Each row is a point. Examples show where two turns around zero, p and q, send a point. Where does a point land after both, in the order given? Backwards means that the second turn is done in reverse. Each puzzle has new turns, and all numbers are rounded.

Turn p:
[ 18 -24  41] -> [  5 -50  -7]
[ 8 43 27] -> [25 -8 44]
[-28  30 -37] -> [-12  51  17]
[  1 -36 -52] -> [-13  31 -54]
[30 22 -2] -> [37  5  6]
[-29 -34  23] -> [-41 -28  -6]
Turn q:
[ -8 -25  36] -> [-23 -36  13]
[ -5 -37 -12] -> [ -1 -25 -30]
[41 51 43] -> [22 15 74]
[-13 -19 -40] -> [  4   5 -46]
[-15  30 -27] -> [ -2  42 -11]
Where do these land?
q, then p: [35 27  5] -> [ 33 -27  13]
q, then p: [-22  -5  -3] -> [-16  16   3]
p, then q: [14 33 68] -> [  0 -72  26]
q, then p: [-26 -17 -51] -> [  4  58 -14]
p, then q: [  0 -37 -19] -> [  2  22 -35]

Turn p:
[ 25 -30 -50 -28] -> [  0 -16 -59 -33]
[-28  29  19  35] -> [-13  -4  38  40]
[ 18   0   8 -37] -> [ 17  30 -17 -17]
[ 28  27 -41   1] -> [ 16 -14 -44  27]
[  0  16 -16  -1] -> [ -3   0 -15  17]
[ 1 22 46 47] -> [23 -9 57 30]
[-42 -64  33 -17] -> [-39  12  38 -64]
Turn q:
[ 35 -17  28  10] -> [ -6 -23  21  38]
[-19 -22 -30  46] -> [  2 -11 -60   9]
[-56  62   2  39] -> [-31  77 -40  -4]
[  1  18   0 -53] -> [ 11  10  40 -36]
[ -8  -5 -16 -48] -> [ 15  -9  20 -44]
[ 26 -16 -23  25] -> [ 27 -18 -20  25]
[ 22 -20  40 -19] -> [-19 -27  40  13]
Where do these land?
p, then q backwards: [-10 -63   0 -50] -> [-70   8 -15 -37]
q, then p backwards: [-20 -14  41 -43] -> [-42 -43  16  17]
q, then p: [ 24  12 -13  22] -> [ 21 -25  -2  17]
p, then q: [ 20  30 -38  13] -> [ 25 -17 -40  19]
p, then q backwards: [-10   9 -41  19] -> [ -2 -34  12  31]
p, then q: [-4 26 51 39] -> [-39   1  19  54]

Turn p:
[ 28   0  21 -22 -46  23] -> [-40   0  -1 -36 -33  19]
[ 22 -32  23   7  -6 -25] -> [  0 -17  39  12 -27   9]
[-48  24 -16  25  -6  16] -> [ -4  39  -6  -3  46 -18]
[ -4   0 -25   0  -1  -9] -> [-9 -7 -9 18 14 -4]
[ 14 -35  18 -31  32 -26] -> [ 31 -53  17   0 -17   4]
[ -9  16 -18  20  10  28] -> [  7  30 -22   4  20  11]
[-2 27 -2  0 17 -8] -> [ 15   7 -18   6  -4 -21]
Turn q:
[  6   5   0 -97  30   7] -> [ 27  10 -61 -43 -48  41]
[-10  -2 -10  32  33  -2] -> [-11   1   8 -17  43  -2]
[ 15 -15 -12  13  -5  10] -> [ -2 -21   6  14  10  10]
[ 10  27 -11  30  -2 -23] -> [ 24  16  20  13  27 -15]
[  3 -12  33  28 -16   3] -> [-18 -11  39   3 -10 -15]
[  1  -3  12   7 -15  25] -> [-20  -2  15  13 -13  11]
[-21  14 -10  18 -17  -4] -> [-10  18   0  21  12 -19]
[ -4 -15  -2 -31  -7 -15] -> [  9 -12 -26  -6 -21 -10]
Where do these land?
p, then q: [ 24  34 -18   9 -25 -46] -> [ -7  10   4  26  23 -59]
p, then q: [ -3 -14  -6   6 -23   6] -> [-23  14  -2 -11  -3   0]
q, then p: [-11  33  -2  34  28  -1] -> [ 41   6 -22 -13 -13 -25]
p, then q: [-28 -13  15 -12  16   3] -> [ 17 -16   0 -27 -13  13]
q, then p: [-21 -22 -12 -11  36  21] -> [  7 -21 -23 -12  41   7]
q, then p backwards: [ 22  16  -6 -23 -45   6] -> [ 41   2  -1  25  27 -18]
p, then q: [ 17 -34  30  -3  13  10] -> [-10 -17  16   7 -37  23]

Turn p:
[  6  50  17 -29  56 -16] -> [-11  54  32 -22  38  33]
[-37  75 -46  16   6 -25] -> [68 67  5 26 13  2]
[ 12 -26  -7  45   2 -15] -> [-12  -4  -5   9  -3 -54]
[  5 -10  13  -2 -37  10] -> [ 11 -33   0 -11 -21   1]
[ 11   9  35 -17 -40 -18] -> [ 21 -20   8 -50 -16   6]
[  3 -16 -79  24 -28 -14] -> [ 42 -16 -45  43  23 -40]
[-11 -31  14 -20  50  37] -> [-64   4  -2  21   0  32]
[ -6 -23  35  -4 -24 -29] -> [ -6  -9 -16 -44 -27 -11]
[ 17 -28  18 -13  16  70] -> [-50 -43  24  28  -6  32]
Turn q:
[-40  20 -11  12   2  -3] -> [ -7  25   7  -7 -18 -34]
[ -5  19 -41  36 -22 -89] -> [ 48 -28  32 -25 -80 -25]
[ -7 -17  50  -3 -31  -6] -> [-21 -13  46 -14  26  13]
[  6  -1 -20  53  20 -24] -> [ 32  -8  13  38 -33 -20]
[ 12  34  38   2  -3 -21] -> [ 34  12  31 -20  21   6]
[  0 -22  13 -34  25  12] -> [-13 -17 -25  -2  38  -6]
[ 12  20 -30  30 -24 -13] -> [ 18  11  10   3 -48  14]
[ 15 -15 -20 -51  26  68] -> [-33  14 -75  11  35  22]
[  7 -38  20 -45   7  75] -> [-58   4 -40  16  59  30]
Where do these land?
p, then q: [ 14 -27 -28  25 -34 -11] -> [ 15 -50  -1   7 -29  -1]
p, then q: [-34  13  18 -39   0 -27] -> [ -9  35 -38 -23   0  25]
p, then q: [ 24 -12 -15 -20  45 -25] -> [ 13  13 -30   0   9 -51]
q, then p: [ 33 -24  19 -33 -59 -22] -> [-46 -38 -12  12 -23  52]
p, then q: [  0 -16  18   8  61  -4] -> [ -5  34  14 -21   1 -51]
q, then p backwards: [ -7  46 -20  67  21  21] -> [-56  39 -22  52  11   1]
p, then q backwards: [-30  20   9  -7 -35  69] -> [ 52 -19 -21  51 -34 -15]

Turn p:
[-10 -17 -13  25  -2  27  -1 -30] -> [-19   8 -23  33   3   8 -25  -7]
[  8  30 -37  -8  37 -11 -24 -26] -> [  4 -53 -24   7 -18 -25 -11  25]
[ 39  30  56 -51 -73  10 -30 -37] -> [  22   -6    4  -54   -7  -31  -18 -105]
[-9 11  1 29 74 -1  3  2] -> [ 31 -22   1  28  11  14 -22  59]
[ 15  -5 -35  11  54  24  -2  15] -> [-18 -26  -4   3  -9  25 -27  53]
[-36   0  20   7 -47   4  -3  49] -> [  1  69  25 -13 -16 -12  17  -5]
[-20 -47 -27 -19  67   5 -14 -10] -> [ -9 -14 -60  -7  28  19  -8  58]
[ 17 -18 -32  -9  16   7  -5  15] -> [-32 -15  -5 -16  -3  11  -2  25]
[-31 -18  -2  29 -35 -36  12  32] -> [-16  46  25  20  12 -19  43   8]
[-38  16  13   7 -35 -11  71  23] -> [ 20  40  25  30 -24  30  59 -19]
[ 65  19  56 -21 -56 -18  -9 -32] -> [ 14 -27  35 -33  23 -22  -7 -92]
Turn q:
[ -3 -41   2 -43  24   2 -61 -22] -> [ 32  37 -23 -22  36 -36  16 -45]
[ -5  38  41 -15 -65  22   3 -10] -> [-23  19  56 -36 -34 -26  -5  31]
[  6 -39 -33  -1  17 -45 -25 -21] -> [  4  12 -58 -18  16  21   1 -38]
[  2 -10 -44  -3  -7  22  27  17] -> [  4 -21  25   8   6  42  21 -15]
[ 25  58 -38 -10   2   1  11   8] -> [-27  15   5  26  -9  28  49  29]
[ 67 -12  18  14   2  -6  -8  28] -> [ 57  14 -20   0 -17  20  -4  39]
[ 25  -7 -13  84  40  -8 -25   1] -> [ 11  14 -44  39  39  38 -52  27]
[-66  -6  45   6  -9 -12  16  30] -> [-18 -63  10 -20   4 -48 -27   8]
[-52  20  22 -32  -4  24  62 -32] -> [-43 -27  50  22 -41 -39   1 -38]
Where do these land?
p, then q: [  6 -36  29  20 -13  20 -15   2] -> [-17  24  -9  25  24 -32   9   7]
p, then q: [-47 -34 -24  -1 -20  18  -1 -12] -> [-54  -8  11  15  20  27  16   8]
q, then p backwards: [-32 -40 -28  22   8   7  -9 -48] -> [ 28 -31  32   8 -34  32  -3 -37]
p, then q: [ 29 -32  10 -11 -13   7 -29 -35] -> [-13  19 -26   8  28 -15  10 -44]
q, then p backwards: [ 33  39  -6 -15 -16  -4  24  30] -> [-16  17 -34  -7  20 -12  32  36]
p, then q: [-16  35 -15  12 -15  18 -45  24] -> [-22   4 -17 -53  -6  -8  11  35]
q, then p: [ -2 -40  44 -50  31  31 -25  -6] -> [ 10 -70  24   6  39 -22  20 -23]
q, then p backwards: [-24  95  35 -14 -12 -18  10  22] -> [ -6   1 -86  22   5 -39 -28  43]
p, then q backwards: [ 22 -44 -24  16  28 -96  39  27] -> [-34  62 -50 -24   8  30 -19  77]
q, then p: [ 31  57 -20  21  22  17  52  -4] -> [ -9  63  42  44 -14   9 -23  -3]

Turn p:
[  2 -80  24  36 -39 -10  -7   0 -48] -> [ -4  86  34 -36 -30   6 -32 -19  -6]
[ -8  12  11 -49  26  16 -27 -15 -25] -> [ 26  10 -16  24  41  -7  -7  36 -23]
[ 10  17   9  11 -34 -42  23  -3 -13] -> [  9  -5  31 -32  -8  14  34 -21 -15]
[  9  -5 -25  38  33   6  18 -17  -8] -> [-15  -4 -46 -14 -27  25  -9  -6  -4]
[ 33 -66  17 -43  24  15  45  15  32] -> [-52  24 -22 -39  16 -70   3  27  22]
[  2  16  17  29 -39  -4 -23  -7  24] -> [ -7 -15  50   9 -15  28  -4   1  13]
[ 28  36 -19  30  56 -21   2 -23  33] -> [ -1 -58 -44 -24 -12  39   5  23  20]
[  6  11 -18  27 -42  12 -22  90 -33] -> [ 30 -20  39   6 -22 -34 -55 -70 -20]
[  1  38  -6  19 -28  27   5  -8   4] -> [-19 -28  18  27 -13  18   3 -11 -25]
[-72  28  23 -51  86 -12   7 -18  -1] -> [ 27   7 -69  28  93  19  31   9  25]
[-11  -8 -32 -48 -43  14 -21 -14  34] -> [  5   4  25  52 -23 -39  29  32  11]
Turn q:
[ 35 -39 -47 -32  11 -26  21 -11   4] -> [-13   1 -11 -28  15  48  49  30  21]
[-33  36  -4  21  43  -7 -28  -5  18] -> [-13  33  30  22 -12  19 -34 -40   1]
[-36  56 -22  -5  44  55   7  19   2] -> [ 36  15  28  56  21  15 -48 -15  40]
[ 11 -17   5 -51 -44 -30  -8 -12  -4] -> [ 29  -1 -30 -58 -15   4  22  11 -14]
[ 23  -7 -10  10 -40 -37  17  -9 -40] -> [-14 -45 -43 -16 -12  17   9  14 -25]
[ 60 -12  47   7 -31   0 -13 -32 -12] -> [-23 -44   0 -59  15 -41   3  -1 -19]
[-57  29 -24  47  15  64 -24  17  41] -> [-11  56  10  64  -4 -30 -61  -5  40]
[  0 -49  31 -10 -12 -16  19 -29 -30] -> [  0 -32  18 -26 -30  -9  31  36 -26]
[ 22 -15   2 -25 -13 -45  58   5  23] -> [  8 -23 -23 -11 -14  13  73 -15  17]
[-25  18  21  37  27  43 -49  59  -2] -> [  3  41  20  55  37 -37 -44 -14 -34]
Where do these land?
p, then q: [-15 -31  36  24 -41 -36   1  48 -14] -> [ 19 -15  38 -60 -17 -16  -9 -46  12]
q, then p: [-34  37 -29 -28   9  48 -38 -13  60] -> [ 10 -80  31  21  12  25   5  51  23]
p, then q: [  7 -22  21  -3 -11   3   8  -6 -77] -> [ 33 -38   9 -14  21  32 -49 -14 -19]
p, then q backwards: [-24 -64  33   6 -20  17  16  14  43] -> [  5  -8 -16  35  25  30 -17 -24  70]
q, then p: [ 49 -14   6  11  31 -14  -6  29  -4] -> [-10  20 -53  -5  32  17   2 -13  -6]
q, then p backwards: [ 30  14  -4   7   5 -41 -31 -26  30] -> [  3 -17  24  42   2  -8  50   9  -9]
p, then q: [ 29   8 -24 -39   7 -61  10   6 -52] -> [ 22 -52 -19 -34  42  43  35   7  -1]
q, then p: [-28  30  39   2   6  69  55 -11 -21] -> [-12  11  44 -66 -25  11 -32  20  53]
p, then q: [ 50  42 -44  12  -3  23  -1 -10  27] -> [ -6  11 -34   7 -15 -21  24  63 -34]
q, then p: [-65  -1 -33   9  18  -8 -13 -32   8] -> [-11 -25  61  44  -1  13 -16 -12 -10]
